Each row of a before or after table is a point. One or more steps were done to the points. Then noise was added and the rows were shuffled. The steps act on columns, c1 being the first. Write out the steps. A step turns or swaps two columns, mirrors them in a line or flattens them onto one, adds a multiple of one to another, or multiplies or shifts one. Angles are multiples of 10 degrees, from the lower column toward the higher: turns from -170 to 170, lines from 10 to 170 but not 90. Use the fewest steps. Two steps may share a column if one is a turn and the other turns, adds or multiplies; they go together, in the order done. Otherwise the lowest column goes first.

Before (9 x 3)
[[  1   8  -2]
 [-46  31  -8]
 [-30  40  -3]
 [-17  10  -2]
 [-20 -17  42]
 [-57   5 -34]
 [ 14 -15  13]
 [ 68  26 -27]
 [-16   6  -9]]
After (9 x 3)
[[-30  40  27]
 [ 16 -16   0]
 [-16  10  14]
 [-13   6   7]
 [-56   3  21]
 [  1  10  -3]
 [-20 -14  62]
 [-47  33  39]
 [ 66  25 -92]]
Steps: add -1 times c1 to c3

Before (8 x 6)
[[  1  -7 -20  17  -4  -1]
 [ -6   5 -21  22  -3  20]
 [-12 -14  27   5  11   7]
 [  2  -9  26 -11   1  13]
 [-12   0 -36   7   8   8]
 [  2   9  24   5 -20 -12]
 [ 10 -12  19   2  24  15]
 [ -2  27  17   9 -14 -14]]
After (8 x 6)
[[ 25   2 -24   7 -10   6]
 [-18 -60 -16  -1  -3  -1]
 [ -3  48  11  13   1   7]
 [ 11  -4 -30   6  11   5]
 [  1 -16 -26  -1  -2  -2]
 [ -3  18  21  25   6  14]
 [  9  53  32   9  13   6]
 [-13 -96  -1   1   2   1]]
Steps: turn c1 and c5 by -90 degrees; turn c2 and c3 by 150 degrees; multiply c2 by 3; flatten c4 and c6 onto the line at 30 degrees

Before (12 x 8)
[[-29 -20  -3   5  27  -7   6 -27]
 [-22   3   1  14 -19 -22   5  -6]
 [  1  -5  39  -8  -6 -23   5  -4]
 [ -5  48 -28  -9  21   9   5  13]
 [ 14  13  -9 -16  -3   9  10 -21]
 [-15  -5   0  11  15  -7  22 -13]
 [ -9 -38  31 -29 -35 -27  39   1]
 [ -1 -53  25  -5 -19 -40  10  24]
 [-30 -15   2   7  11  16 -13   4]
 [ -9  14 -20 -14   3 -11 -10 -23]
 [  2   8  10   1 -25   1   6  10]
 [-34  42 -10 -26  16  14  -7  22]]
After (12 x 8)
[[-20 -19   8  14   3  -2  24  -5]
 [  1 -36  33 -29 -38  71  96   1]
 [  9 -18  24  -6 -53  -3  51  24]
 [-34  17   1 -26  42  -8 -25  22]
 [-28  27   7   3 -21  10  16 -26]
 [-13  21 -26  -8  47  18   3  13]
 [  5 -24   9   1   9  15  12   8]
 [-16   2 -16 -13  13 -30 -12 -23]
 [-15  15   5  10  -5  46  48 -13]
 [ 10  -3 -13 -17  13  28  11 -21]
 [ 14  -6  36  -9  -5  -2  28  -3]
 [-28  12  12   6 -16 -20 -39   4]]
Steps: turn c1 and c3 by -20 degrees; swap c2 and c5; multiply c7 by 3; turn c6 and c7 by -50 degrees

Before (8 x 11)
[[ 11 -45 -17  21  19  37   3  23 -61  -5 -10]
 [ -7  54 -22  -9  28   2 -43  27 -29  -9 -11]
 [-11  72 -16 -24  12  19 -21  21  -5  95  11]
 [-15 -33   8   8  23 -36 -44 -14  31   9  11]
 [  0 -41  -7   7  24  44  80 -20  10   7  11]
 [ 21   5 -15   9  12 -51  11   8  24   9  27]
 [ 10  -4 -19  18  -5   3  -7  -5  24  36 -12]
 [-11 -22  31 -59 -23  45 -52  17  15  -6  26]]
After (8 x 11)
[[ 59  10  15 -57 -21  37   2  22  20   1  12]
 [ 11 -54  23  30   5 -34  25 -11  10   1 -42]
 [ 53   4  23   9 -13  46 -67 -20   8   2  41]
 [-48  25  24 -26 -27   1  41  29  -9  -2 -21]
 [-13 -10   8  27 -18 -52 -23   9  10   1 -12]
 [  9   9  -9  25 -17   2  11  -7  19   1   7]
 [ 31   6 -17  14  35  45  21  14 -59   1 -53]
 [-63  37  10  -5 -20  21   8  21 -24   0 -22]]
Steps: add 0.7 times c6 to c1; turn c1 and c2 by 60 degrees; mirror c3 and c5 in the line at 40 degrees; swap c4 and c9; turn c7 and c11 by 140 degrees; multiply c10 by 0

Before (10 x 12)
[[ -2 -12  -2 -28 -15   8   9  14   5 -22  -3  -5]
 [  1 -11   4 -32 -20  -3  -5  -8 -14  42   2  52]
 [-16 -10 -21 -17 -23  25  13 -95  14 -15  13 -20]
 [-18  13   4 -17 -15 -15  -8   6 -26   9   9   0]
 [  6  16 -23 -27  22  -1 -14 -13 -18  61  -8 -19]
 [ -1  -2 -25  -7 -19 -15 -19   7  32   0  12 -15]
 [ 14  -8 -14 -36   7   4 -92   7 -10  13  21 -13]
 [-10  18 -10 -20 -17  21  12 -26 -13 -18  -4  52]
 [  3  60   9 -24 -22   5  19  12   0  27  24   1]
 [ 14   8   0 -15  13  -5  -4 -15 -13 -22  24  -8]]
After (10 x 12)
[[-11  15  -1 -22 -17  20  13 -25 -13 -21   3  52]
 [ -1  -3   7 -32 -20  -4  -3  -9 -13  43   0  51]
 [  1 -16  -9 -27 -16  10  10  13   7 -21   3  -3]
 [ 10   6  11 -14  14  -5  -3 -14 -13 -22 -23  -7]
 [ 12  27 -14 -28  21  -1 -15 -12 -19  57   8 -20]
 [-16  15  -6 -19 -16 -15  -8   5 -26   6  -8  -2]
 [ 19  -5 -12 -36   6   3 -94   6 -12  15 -21 -14]
 [  8   0 -27  -6 -20 -14 -20   7  31   0 -11 -16]
 [-24 -12  18 -17 -24  24  11 -97  13 -13 -12 -19]
 [  1  64   3 -23 -20   6  19  11   1  16 -25   1]]
Steps: add -0.5 times c8 to c3; turn c1 and c3 by 20 degrees; turn c2 and c10 by -10 degrees; multiply c11 by -1
